Each row of a before or after table is a point. The points were changed in one or more steps. Then noise was added and the rows were shuffled. The steps act on columns, c1 being the first. Write out the steps. A step turns or swaps two columns, mirrors them in a line or flattens them onto one, adds a multiple of one to another, or multiplies or shifts one. Angles are multiples of 10 degrees, from the lower column toward the higher: turns from -170 to 170, lines from 10 to 170 but not 90. Use the fewest steps. Two steps may share a column if one is a turn and the other turns, adds or multiplies; they go together, in the order done. Otherwise the lowest column goes first.

Before (10 x 2)
[[ 23  48]
 [-22  20]
 [-50  48]
 [  3 -11]
 [ 33  17]
 [-44  24]
 [ 26  21]
 [-22   6]
 [  5  45]
 [ -9 -33]]
After (10 x 2)
[[ 21  28]
 [ 22 -22]
 [ 47 -50]
 [ 47  22]
 [-35  -9]
 [ -9   5]
 [ 47   3]
 [ 25 -44]
 [  6 -23]
 [ 18  33]]
Steps: swap c1 and c2

Before (10 x 6)
[[ 26   9   6 -11 -25 -19]
 [ 23   1 -60 -11 -21 -14]
 [ 26  11  11  44   9 -12]
 [-19  -1   7  -8   3 -16]
 [ 30  15  12  -1 -12  21]
 [ 31 -15   2  22  -2 -10]
 [ 16  -8   8  -9  28  -8]
 [ -2 -27 -15   6  -2  -2]
 [-17   2 -30 -19 -25  15]
 [  6 -24   8 -16 -11 -20]]
After (10 x 6)
[[-25 -16   8  -9   2   3]
 [ 40 -10   3  20  -4  14]
 [ 32 -15 -58 -10 -21  -2]
 [ 39  21  11   0 -12 -15]
 [ 34 -18   7  -8 -24  -8]
 [  0  -3 -15   7  -3  28]
 [-23  14 -29 -21 -23  -3]
 [ 20 -10   6 -11  26   7]
 [ 32 -12  10  44   9 -10]
 [  8 -19   7 -15 -10  25]]
Steps: multiply c1 by 1.3; turn c2 and c6 by -90 degrees

Before (12 x 12)
[[  8  26  -4   0   1   7  -7  14  16  -2 -14  14]
 [-11 -18  -1 -11 -11  13   3  23   4  13   3   2]
 [-12 -13 -17   2  -5   4 -25  -2 -23   1   7  15]
 [ -9  17   3   3  -7  25  20 -13   1  -6   7  17]
 [  9  -8  22 -12 -14  -6 -14  -7  -6 -20   4   4]
 [ -6  11   8  12  -7  -5  15 -13 -20  -3   9 -10]
 [ 17   1  -7  -6  -8   6   7 -15  -7  -7 -11 -27]
 [-17   2  18 -18  19  34  -5   9  13  -9   9  15]
 [ 13  -3 -11  -7  -2  -8  18 -11 -16  13   2  -8]
 [  6   0  10   2   2  19  13   9 -12  10  -5   7]
 [ -6   5 -16  15  21   3   6   1   8  -3 -36  35]
 [ -6  10   9 -15 -13  -6  11  14 -28   7 -14   7]]
After (12 x 12)
[[  6   0  10   2   6  10  13   9 -12   3  -5   6]
 [-17   2  18 -18  11  59  -5   9  13   6  10  15]
 [-11 -18  -1 -11  -3  29   3  23   4  -1   3   2]
 [  7  26  -4   0   0  -5  -8  14  16   0 -13  14]
 [ 16   1  -8  -6 -10 -20   7 -14  -7  -5 -11 -27]
 [-12 -13 -17   2  -3  22 -25  -2 -23  -2   7  15]
 [ -9  17   3   3  -8  39  21 -13   1  -4   7  17]
 [ 13  -3 -11  -7   4 -28  18 -11 -16   2   2  -8]
 [ -7  11   8  13  -7   4  15 -13 -20  -4   9 -10]
 [ -6   5 -16  16  15  11   6   1   7   8 -36  35]
 [ -6  10   9 -15  -6   2  11  14 -29  -4 -14   6]
 [  9  -8  22 -12 -19 -19 -14  -7  -6 -11   4   4]]
Steps: add -1.5 times c1 to c6; flatten c5 and c10 onto the line at 30 degrees

Before (14 x 20)
[[ -4  12  36   9  -4 -40 -35 -16   6  -4 -22 -21 -20  21  15  -5   3   0
   21 -22]
 [-39   2 -13  18  -9  -5  20   2   6  -1 -13   9   9   2 -20  -3 -10  -6
   36  20]
 [ 24 -23  14  15  21  -2  -9  31   4  10 -10  -8  50  21  -7 -28 -33  -4
    3 -11]
 [ 26 -35  14 -22   2  -5  18  -4   5 -11 -19  -9  -4  22   9 -39  11  13
  -36  39]
 [-42   7   2  10 -22 -40  -8  27  -8   8  27   9  12 -13  -3   2  -3 -33
   -1  -6]
 [-16  29  26  17   2 -29 -14  -3  13 -32   8  19 -60 -21 -11  10  22  11
    5  14]
 [  4  -2  -3  -3   0   4  36 -18   1  15 -23 -32   9 -18  11 -38  32  -3
    9  -7]
 [  3  31  28   9  36 -11  18 -26  31  21 -15  -6  -6  31  -1 -13   9  16
   -4 -23]
 [-25 -31  22 -20 -34  11   8 -35  -8  -1   3 -29   0  10 -19  10   9 -46
    5 -20]
 [  5 -18   1   7  13 -19  25 -46  -1  22   3   0  -7 -25  31   0   2   8
  -30 -18]
 [ 11 -15 -14 -20  14 -27   6  34 -12 -29  -2 -12  16  16  22  -5  12 -36
    4  -6]
 [-11 -29  12  -6   8   4  30  15  -7 -17 -31 -24  33  17 -15  11   8 -18
  -39  20]
 [ 17  35 -20   1   6 -35  -1   6 -20   6 -20  27   6 -13  -4 -31  33   9
    6   3]
 [ 16  -7  26 -10  26  -7  31 -48 -24 -35 -33 -26  -9   0  29 -58   3 -20
   20  34]]
After (14 x 20)
[[  7 -19   2   6  16 -18  23 -48  -4  21   2   0   8 -24  30  -1   2  -6
  -22 -20]
 [ 17  -6  26 -10  27  -7  31 -47 -25 -35 -34 -27 -16   1  29 -56   3 -13
   14  34]
 [ 28 -36  14 -21   2  -6  20  -4   5 -11 -18  -9  14  19   9 -39  12  -2
  -23  39]
 [-42  11   1  12 -22 -40 -11  29  -5   9  26   8 -34 -13  -4   1  -5   7
   -1  -7]
 [ 24 -25  15  16  22  -2  -9  31   2  11 -11  -6 -12  21  -7 -29 -35  48
    1 -11]
 [ -5  14  39   9  -2 -40 -35 -16   7  -2 -21 -20   2  22  14  -5   3 -19
   13 -22]
 [-42   3 -14  20  -9  -6  20   4   5   0 -14  12  -7   1 -22  -3 -10   8
   26  17]
 [ 16  38 -18   1   6 -35  -1   8 -19   6 -21  28   8 -14  -4 -29  33   6
    6   1]
 [ -8 -28  11  -6   8   5  30  15  -7 -18 -33 -23 -22  16 -15  11   7  28
  -27  20]
 [ 11 -14 -14 -19  15 -26   6  35 -11 -30   0 -13 -39  15  21  -2  13   8
    4  -8]
 [  5  -4  -2  -3   2   4  38 -16   2  14 -25 -30  -4 -18  12 -40  30  10
    4  -7]
 [  3  32  27   6  34 -11  18 -25  31  24 -14  -4  17  33   0 -12  10  -3
   -4 -24]
 [-27 -31  21 -20 -36  10   8 -35  -9  -2   1 -30 -47   9 -19  10   9  -8
    4 -19]
 [-17  28  29  18   1 -31 -15  -2  15 -32   9  21  21 -18 -11  10  21 -56
    5  13]]
Steps: mirror c13 and c18 in the line at 50 degrees; multiply c19 by 0.7

Before (13 x 48)
[[  9   3   0  -1  -4   1   6   6  -6 -11 -12  -1  14  10   0   8  16   1
   -2 -21  -6   8  -3 -11 -20  16   5 -18  16   6   1  -4   8   3  11  11
  -17 -13 -14  -5  20 -23   1   9  -9   6  -6   3]
 [-12   6   2  -9 -15   3   7  -6   8 -10 -31  20  -7   1   2   5  -7  -5
   14  -3   6  -7  -3   9  -7  -9  -3   2 -13   5  13  12   7   6  -5  -8
   -1  15   6  10  -3   3  -2   3   1  -5 -11  -5]
 [ -4  -3   2  20 -11   1   3 -10   7 -15 -17  14  -3   3   6  -8 -12  -4
   -5  -6   7   3 -10   5  -8  -5  -7   8   0   2  13   5   0  10   5  -2
    3   8   9  23  20   4   3   8  -6 -20   3  -5]
 [ 21 -13  -2   0  -5   4   3  17  -1  21   8  -4  -2  -9 -42  21   0 -19
    3  15 -17  -9  16  -8  -8 -19 -18  12   4   7   6 -11 -12   3  11   2
   -1   7  -3  -6 -17   9 -25  23  23  -7   0  13]
 [  3   2   3  -1 -15  12   7   0 -14 -14   0  15  17  22  11   4  -7   4
    1 -20   7  11   4 -16 -12  20   7 -20  13  -4  -7 -13  13  11  11   6
  -10 -13  -8   9   2 -12  23  10 -21  -2 -10   6]
 [  3  -7   1 -14  -8   8   8  18  -3   3  11   4  -1 -11 -31   6   7  -7
   -5  27 -10  -5   2  -1   7 -23 -20  10   5  11   3 -15  -8  16  15  11
   21  -8  -7 -17 -12  16  -9   6   8   2   2   5]
 [ 11   5 -11  -2 -11   4  14   9 -31  -6   0   9  17  12   4   2  -7   8
   -1 -35   0   4  -5  -7  -7  18   9 -15  37  -4   8   0   2  -2   3   9
   -1  -7  -8   4   9 -10   9  -4 -12   5  -9  -6]
 [  7   3   1  -2 -13   7  -8  -4  21 -12  -6  11  -5  -5   9   1  11  -2
    9  -9   8  -3   1  -2   4  -3   7  -6   8   7  17  12   9   3   0   0
    0  14  13  25   1  -5  -3   8  -2 -13  -9  -3]
 [-12  -1  -4  -5  -3   2  -3   6  10 -10  -5  18  -3  -5 -13  -2  -2  -3
    5  -5  12 -13  -7  11  -3 -18   3  -5 -12  -7   2  18   4   6  -5  -6
   -7  -3  14  19   4   8  -4   4 -19 -11  -5  -2]
 [ 15  -7  -4 -10  -1  -2   4  16 -11  -6   1   3  17  17  -3   8  -6  13
  -10 -40  -1  11  14 -20  -9  19   7   2  24   9  -4 -12   1  20   5   9
   -3 -14 -20  -7   5  -9  16  -6  -9   3   0   0]
 [ -8 -14   3  -6 -12   5  11  -3  10   2  -4  18  -5  -2  -6 -12  -9  -8
    6 -13  11   2  -3  16  -2  -5  -2   3  -3   2   9  15   5   1  11  -6
    9  -8  14  20   2  -8  10   6   4   2   0  -8]
 [ -2  -5   5   2 -24   1  -8  -3   6  -5 -18  17  -5  -2   1  -2  -4  17
   -3  -2   6   4 -14   3 -10   0  -8  -5 -13  -1  11   2   6   1  -8 -13
    6 -10  18  30   5   4   1  -4   1  -7   1  -6]
 [ 13 -18  -4  -6   3  -7   8   0  -3   1  19  -3 -15 -10 -35   6   2  -4
   11  13 -17 -10   1  -5  -9 -19  -6  24   0 -10  15  -8  -2   1  15  -6
   24   0  -3 -12 -15  18  -1   4  13   0   2   7]]
After (13 x 48)
[[  2   2   3  -1 -15  11   7  -1 -14 -13   0  15  17  22  11   4  -7   5
    2 -19   7  11   4 -16 -12  19   7 -21  21  -5  -7 -13  13  11  12   6
  -10 -13  25   9   2 -12  23  10 -21  -3 -23   7]
 [ -5  -3   2  21 -11   1   3 -10   7 -15 -17  15  -3   3   7  -7 -12  -4
   -5  -6   7   3 -10   5  -8  -5  -7   8  -1   1  13   5   0   9   5  -2
    3   7   4  23  20   4   3   8  -6 -20   8  -5]
 [-13   5   3  -9 -15   4   9  -6   8 -10 -31  20  -7   1   2   5  -7  -6
   14  -2   6  -7  -3  10  -7  -9  -3   2 -21   5  14  14   7   6  -5  -8
   -1  16  11  10  -3   3  -2   3   1  -5   0  -5]
 [  3  -6   0 -14  -8   7   7  18  -2   3  12   4  -1 -11 -31   5   7  -7
   -4  28 -11  -5   2  -1   7 -22 -21  10   9  11   2 -15  -8  16  15  11
   21  -8 -14 -17 -12  16  -9   6   9   2   0   5]
 [ -7 -14   3  -6 -12   4  11  -4   9   2  -5  18  -5  -2  -6 -12 -10  -8
    6 -13  11   3  -3  15  -2  -6  -2   3  -5   1   9  15   6   1  11  -7
   10  -8  15  19   2  -8  11   6   3   2   8  -8]
 [ -2  -6   5   2 -24   1  -9  -3   6  -6 -18  17  -5  -1   1  -3  -4  17
   -3  -2   6   3 -14   3  -9   0  -7  -5 -21  -1  12   2   7   1  -9 -14
    7 -10   9  30   5   4   1  -4   1  -7  15  -6]
 [-12  -1  -4  -4  -3   2  -2   6  10 -10  -5  17  -3  -5 -13  -2  -2  -3
    5  -4  11 -13  -7  11  -4 -18   3  -5 -20  -7   3  18   4   6  -5  -6
   -7  -3   8  19   4   7  -4   4 -19 -12  12  -3]
 [ 21 -13  -2   0  -5   4   3  16  -1  21   9  -4  -2  -9 -43  20   0 -19
    3  15 -17  -9  16  -8  -7 -19 -18  12   7   7   6 -12 -13   2  10   1
   -2   7 -22  -6 -18   9 -25  22  23  -6  10  13]
 [ 11   5 -11  -2 -11   4  14   9 -32  -6   0   9  17  12   4   2  -8   8
   -1 -35   1   5  -5  -7  -7  18  10 -16  59  -4   8   0   2  -2   3   9
    0  -7  12   5   9  -9   9  -4 -12   4 -15  -5]
 [  7   4   1  -1 -14   7  -8  -4  21 -12  -7  11  -5  -5   9   1  11  -1
    8  -9   8  -3   0  -2   4  -3   7  -6  13   6  17  11   9   2   0   0
    0  13  12  25   1  -5  -2   7  -2 -13   8  -3]
 [ 16  -7  -4 -10  -2  -3   4  16 -11  -6   2   3  17  18  -3   8  -6  13
  -10 -40  -1  12  15 -20  -9  19   7   2  38   8  -4 -13   1  21   5   8
   -3 -14   4  -7   5  -9  16  -5  -8   3 -26   0]
 [ 13 -19  -4  -7   2  -7   8   0  -3   0  19  -3 -16 -11 -35   6   2  -4
   11  13 -17  -9   2  -5  -9 -19  -6  25   0  -9  15  -8  -2   0  15  -6
   24   0  -5 -13 -16  18  -1   4  13   1  -1   7]
 [  8   3   0  -1  -4   1   5   6  -5 -12 -13   0  14  10   0   8  15   0
   -2 -21  -6   9  -3 -11 -20  16   5 -18  25   6   0  -4   8   3  11  11
  -17 -13  -1  -6  19 -23   2   9  -9   6 -16   4]]
Steps: multiply c29 by 1.6; add -1 times c43 to c47; turn c39 and c47 by 60 degrees
